Each row is a point. Each copy is the shape, with its points in the same order, turned, moved and blurred by noise. Is it also mirrored, or only turned?

Shape (9 x 3)
[[-19  25  22]
 [-14 -16  21]
 [-23  -1   0]
 [ 17   9 -39]
 [  5  -7 -60]
 [ -8  24  26]
 [  7   8  25]
 [ 29  26 -35]
 [ -8 -39  20]]
Copy 1 (9 x 3)
[[-41   1  26]
 [-26  37   9]
 [-27  12  -3]
 [ 23 -13  -4]
 [ 27 -10 -35]
 [-32   5  32]
 [-14  20  34]
 [ 28 -25  11]
 [-15  56   0]]
Copy 1 is: mirrored
Copy 2 (9 x 3)
[[ 32  14  13]
 [ 11 -20  12]
 [ 19  -5 -10]
 [-22  27 -36]
 [-25   9 -58]
 [ 22  19  20]
 [  2  11  24]
 [-23  45 -27]
 [ -5 -37  11]]
Copy 2 is: mirrored
Copy 3 (9 x 3)
[[ 35 -19 -15]
 [ 17 -28  22]
 [  4 -31  -4]
 [-29  13 -13]
 [-57  -7 -10]
 [ 40  -9 -12]
 [ 30   0   7]
 [-21  28 -23]
 [  9 -30  38]]
Copy 3 is: mirrored

Shape (10 x 4)
[[ -4  26   9  30]
 [-15  12  19  27]
 [ 12  13 -27  -2]
 [ -8  41   2  16]
 [-22 -46 -19 -20]
 [ 11  16  -1  17]
 [ 22  -1 -34  12]
 [  5 -40 -11 -30]
 [ -1  24  21  10]
 [ 20  -6  -6  -2]]
Copy 1 (10 x 4)
[[  9  32  11  17]
 [ -6  36  12  -7]
 [ 12 -16   6  29]
 [  9  31  -7  32]
 [-34 -40   8 -32]
 [ 16   5  16   6]
 [ 17 -24  24  20]
 [ -6 -45   0 -27]
 [ 13  28  -8  -3]
 [ 17  -6  10  -6]]
Copy 1 is: only turned
Copy 2 (10 x 4)
[[-22  10  29  -2]
 [-26 -11  31   1]
 [  5  10  -3 -26]
 [-29  22  12   1]
 [  1 -60 -18 -39]
 [ -1   7  19  -9]
 [ 19   6   7 -42]
 [ 24 -49 -22 -22]
 [-15   2  16  15]
 [ 18  -8   5 -13]]
Copy 2 is: mirrored
Copy 3 (10 x 4)
[[ 22  16 -31   4]
 [ 28  28 -18   7]
 [ -5 -18 -25   3]
 [  3  20 -41   5]
 [  2 -30  41  39]
 [ 22   4 -22  -7]
 [ 13 -34 -17  -2]
 [ -2 -24  38   0]
 [ 13  30 -19   0]
 [ 11 -13   1  -9]]
Copy 3 is: only turned

Shape (7 x 4)
[[ -9  17 -24  -8]
 [-10  16 -26  -6]
 [ -3 -10 -49 -26]
 [ 48  -2  27   2]
 [ 16 -29  18 -25]
 [-11 -18 -38   1]
 [ 22 -19  27  -5]]
Copy 1 (7 x 4)
[[ 21  14   6  11]
 [ 22  11  10  15]
 [ 17  23 -24  40]
 [-18 -27 -22 -38]
 [  3 -36 -39   1]
 [  1   6  -6  40]
 [-12 -37 -24 -11]]
Copy 1 is: mirrored
Copy 2 (7 x 4)
[[-22  -2 -10 -21]
 [-26  -2  -4 -23]
 [-10 -10   7 -60]
 [ 34 -44 -23  16]
 [ 45 -10   2 -15]
 [-16 -15  26 -38]
 [ 38 -19  -1   7]]
Copy 2 is: only turned
Copy 3 (7 x 4)
[[ -2 -24  -5 -39]
 [  0 -25  -6 -34]
 [ 33 -12 -21 -49]
 [ 14   7  38  24]
 [ 18  32  -1   3]
 [ 22 -23 -34 -25]
 [  8  18   6  19]]
Copy 3 is: mirrored
